Each wall is flat, endless, passes through zero and stands at right angles to its row. A trip goes straight from one point to another. Which walls does it cross, in order?

Walls:
(1): [0.009 -0.011 -0.042]
(2): [0.036 -0.029 -0.015]
(3): [0.014 -0.036 0.006]
(4): [0.046 0.026 0.010]
(5): [0.055 -0.035 -0.018]
Trips:
[0.033 0.024 -0.047] to [0.025 -0.011 0.043] => 3, 1
[-0.006 0.001 -0.037] to [0.009 -0.017 -0.018] => 3
[0.053 -0.047 0.018] to [0.086 -0.036 0.061] => 1
[-0.002 0.033 0.008] to [0.034 0.006 -0.065] => 1, 5, 2

Walls:
(1): [0.018 -0.013 -0.050 -0.027 0.046 -0.025 -0.063 0.003]
(2): [-0.051 0.090 -0.029 -0.039 0.065 0.003 0.027 -0.045]
(3): [0.038 -0.014 -0.023 0.002 -0.014 0.059 -0.012 0.007]
(4): [-0.004 0.036 -0.032 -0.037 0.044 -0.057 -0.010 -0.003]
Trips:
[-0.005 -0.011 -0.052 0.021 0.008 0.005 -0.001 -0.058] to [0.042 -0.017 0.005 -0.002 -0.035 0.014 0.023 0.009] => 4, 2, 1
[0.029 0.098 -0.039 -0.011 -0.048 0.038 -0.010 0.038] to [0.041 -0.075 -0.027 0.001 0.003 0.023 0.006 -0.006] => 4, 1, 2
[-0.004 0.041 0.000 -0.032 0.021 -0.012 -0.016 -0.006] to [0.050 -0.049 0.003 -0.011 -0.054 0.026 0.018 0.035] => 3, 2, 4, 1
[-0.013 0.036 -0.017 0.002 0.030 0.011 0.001 -0.017] to [0.068 -0.019 -0.069 0.031 0.080 -0.014 0.013 0.008] => 3
[-0.010 0.015 -0.007 -0.009 -0.008 -0.020 -0.029 -0.009] to [0.022 -0.010 -0.020 0.023 0.001 0.030 0.011 -0.013] => 3, 4, 2, 1

Walls:
(1): [-0.017 0.057 -0.014 0.031 0.027 -0.039 0.046 0.004 -0.051 0.063 0.005 0.007 0.025 0.018]
(2): [0.071 -0.027 0.040 -0.089 -0.012 -0.030 0.003 0.030 -0.037 -0.060 -0.062 0.036 0.000 -0.043]
(3): [-0.001 -0.052 -0.043 0.009 -0.053 0.053 -0.024 0.046 0.039 -0.008 -0.007 -0.012 0.023 -0.022]
(4): [0.025 0.031 0.029 -0.025 0.020 -0.014 0.012 -0.013 -0.040 0.051 0.018 0.061 -0.010 -0.014]
(5): [0.038 -0.054 -0.010 -0.059 0.003 0.055 -0.020 -0.025 0.033 0.001 -0.047 -0.044 0.019 -0.037]
(6): [-0.010 0.013 0.004 -0.003 0.052 -0.040 -0.036 0.047 -0.031 -0.014 0.013 0.004 0.028 -0.026]
(7): [0.030 0.026 0.022 -0.041 0.050 -0.008 0.002 -0.036 0.039 0.026 0.007 -0.018 0.021 -0.021]
(8): [0.012 -0.011 0.020 0.016 0.062 0.023 0.001 0.038 0.003 -0.011 0.006 -0.009 -0.015 0.094]
(9): [0.023 -0.062 0.004 0.039 -0.029 -0.012 -0.026 -0.006 0.027 -0.022 0.014 0.069 -0.059 -0.012]
Trips:
[0.017 -0.018 0.011 0.049 -0.010 0.020 0.000 -0.075 0.047 -0.021 -0.027 -0.029 0.011 -0.037] to [0.039 0.044 0.001 -0.024 -0.017 0.010 -0.005 -0.028 0.031 0.018 -0.017 0.009 -0.006 -0.042] => 2, 4, 3, 9
[0.006 0.063 0.021 0.024 0.004 -0.001 0.014 0.012 0.027 0.006 0.008 0.024 0.025 0.023] to [-0.020 0.002 -0.016 0.034 -0.004 0.023 0.037 -0.031 0.055 -0.016 0.005 -0.060 -0.033 0.016] => 6, 4, 3, 1, 5
[-0.014 0.056 -0.030 0.053 0.038 -0.021 -0.032 -0.005 0.023 0.022 -0.011 -0.004 0.033 -0.064] to [0.038 0.058 0.012 0.017 -0.001 0.012 -0.062 -0.030 0.015 -0.040 -0.076 0.010 0.032 -0.007] => 4, 5, 2, 1

Walls:
(1): [-0.032 0.005 -0.010 0.030 0.006 0.006 0.020 -0.033 -0.042 0.005 -0.037 -0.021 0.013 0.019 -0.034 0.029 -0.021 0.017 -0.016 0.009 -0.015 -0.013 0.011 -0.009]
(2): [-0.036 -0.020 -0.078 -0.026 -0.031 -0.002 0.009 -0.040 -0.034 -0.062 0.012 -0.020 -0.035 0.003 -0.022 -0.001 0.016 0.000 0.064 -0.028 0.016 -0.045 -0.042 0.007]
(3): [0.014 0.014 -0.034 0.004 -0.024 0.016 0.011 0.047 -0.070 0.056 0.000 -0.026 0.006 -0.037 -0.009 -0.041 0.002 -0.005 0.023 -0.056 0.009 0.041 -0.057 -0.036]
(4): [0.007 -0.030 0.022 0.008 0.017 0.024 0.022 0.067 -0.009 0.000 -0.007 0.006 0.054 0.063 0.022 0.013 0.014 -0.021 0.002 -0.003 0.001 -0.018 0.055 0.018]
(5): [0.022 -0.024 0.022 -0.003 -0.044 0.040 -0.014 -0.046 -0.027 0.022 0.052 0.005 0.038 0.034 0.009 -0.045 0.034 -0.012 -0.002 0.048 0.058 0.059 0.005 -0.038]
(6): [0.008 -0.006 0.019 -0.049 -0.026 -0.028 0.001 0.014 0.024 -0.009 -0.004 -0.007 -0.004 -0.012 -0.027 -0.029 -0.058 0.053 0.061 -0.003 -0.042 0.006 0.013 -0.023]
Trips:
[0.034 0.000 -0.029 0.012 -0.003 -0.036 -0.015 -0.006 -0.052 -0.028 0.039 -0.004 0.005 -0.012 0.037 0.044 -0.009 0.068 -0.030 -0.030 -0.008 0.000 -0.016 0.045] to [-0.006 -0.004 -0.006 0.002 0.011 -0.074 -0.027 0.000 -0.069 -0.039 -0.028 -0.003 0.012 -0.036 -0.003 0.013 -0.034 0.022 -0.026 0.049 0.078 0.019 -0.018 0.020] => 5
[0.033 0.018 0.032 0.028 -0.066 -0.021 0.083 0.032 0.019 -0.019 0.069 0.031 0.048 0.055 0.011 -0.036 -0.041 0.022 0.024 -0.020 0.038 0.038 -0.051 0.044] to [-0.038 -0.016 0.002 -0.031 0.010 -0.001 0.021 0.002 0.041 -0.017 -0.023 0.036 -0.026 -0.033 -0.006 -0.004 0.027 -0.002 0.034 0.015 0.052 -0.028 -0.071 -0.018] => 2, 4, 5, 3
[-0.002 -0.015 0.023 -0.015 0.025 -0.043 0.012 0.067 0.027 -0.005 -0.002 0.014 0.014 -0.049 0.089 -0.001 -0.016 -0.004 -0.040 -0.036 -0.014 0.042 -0.027 -0.025] to [-0.051 -0.021 0.048 -0.002 -0.030 0.028 0.031 -0.008 0.041 -0.008 0.032 -0.033 -0.026 0.030 0.009 0.039 0.029 -0.008 0.030 -0.004 0.011 0.004 0.006 0.014] => 3, 6, 5, 2
